Rows are points. The ring and each string are closed loops that go straight from each point to the next, and from the last back to the first. Before rounding, they use only three directions, however many columns there are. Count how often each string passes through the ring. Passing back the other way cancels.
In the rows, 128 means zero.

Ring (9 x 4):
| 183 |  66 | 141 | 162 |
| 192 |  90 | 149 | 151 |
| 182 | 108 | 143 | 141 |
| 160 | 119 | 111 | 147 |
| 145 | 117 |  84 | 160 |
| 120 |  96 |  63 | 171 |
| 108 |  74 |  75 | 166 |
| 119 |  51 | 110 | 157 |
| 152 |  50 | 130 | 161 |
String, 22 rows:
| 192 |  69 | 177 | 139 |
| 168 |  83 | 150 | 139 |
| 170 |  88 | 108 | 170 |
| 211 | 110 | 129 | 167 |
| 201 | 123 | 142 | 145 |
| 192 | 132 | 121 | 152 |
| 159 | 128 | 135 | 124 |
| 144 | 112 | 121 | 134 |
| 147 |  94 | 104 | 157 |
| 147 |  95 |  90 | 167 |
| 137 | 113 |  17 | 208 |
| 105 | 101 |  32 | 184 |
| 102 |  83 |  92 | 145 |
| 135 |  81 | 117 | 147 |
| 136 |  76 |  88 | 171 |
| 107 |  48 |  74 | 179 |
| 100 |  35 | 116 | 149 |
| 119 |  49 | 141 | 134 |
| 134 |  67 | 142 | 134 |
| 158 |  67 | 114 | 169 |
| 187 |  53 | 119 | 188 |
| 200 |  57 | 147 | 173 |
Times through: 4

Ring (8 x 6):
| 151 | 206 | 121 | 153 |  84 | 181 |
| 175 | 231 | 145 | 149 | 132 | 209 |
| 158 | 219 | 159 | 136 | 166 | 183 |
| 117 | 170 | 152 | 131 | 171 | 124 |
|  99 | 123 | 123 | 151 | 134 |  95 |
|  95 | 103 |  95 | 168 |  84 |  92 |
|  95 | 116 |  87 | 166 |  56 |  98 |
| 113 | 158 |  99 | 156 |  55 | 129 |
String, 19 rows:
|  94 | 157 | 115 | 136 |  83 | 105 |
|  80 | 169 | 120 | 119 |  77 |  92 |
| 130 | 207 | 117 | 139 |  63 | 159 |
| 109 | 203 | 138 | 117 | 103 | 130 |
| 113 | 180 | 133 | 132 | 116 | 128 |
| 165 | 195 | 127 | 165 | 116 | 192 |
| 194 | 206 | 127 | 181 | 124 | 226 |
| 125 | 181 | 136 | 139 | 128 | 141 |
|  97 | 188 | 159 | 106 | 160 | 106 |
|  84 | 188 | 181 |  88 | 202 |  86 |
| 115 | 166 | 163 | 127 | 197 | 117 |
| 149 | 145 | 131 | 174 | 161 | 156 |
| 149 | 146 | 115 | 179 | 122 | 160 |
| 110 | 147 | 121 | 149 | 115 | 116 |
|  56 | 117 | 121 | 123 | 111 |  47 |
|  60 |  87 |  94 | 151 |  77 |  48 |
|  90 |  67 |  56 | 196 |  25 |  84 |
| 133 | 120 |  74 | 197 |  43 | 145 |
| 150 | 154 |  96 | 185 |  74 | 169 |
Times through: 2
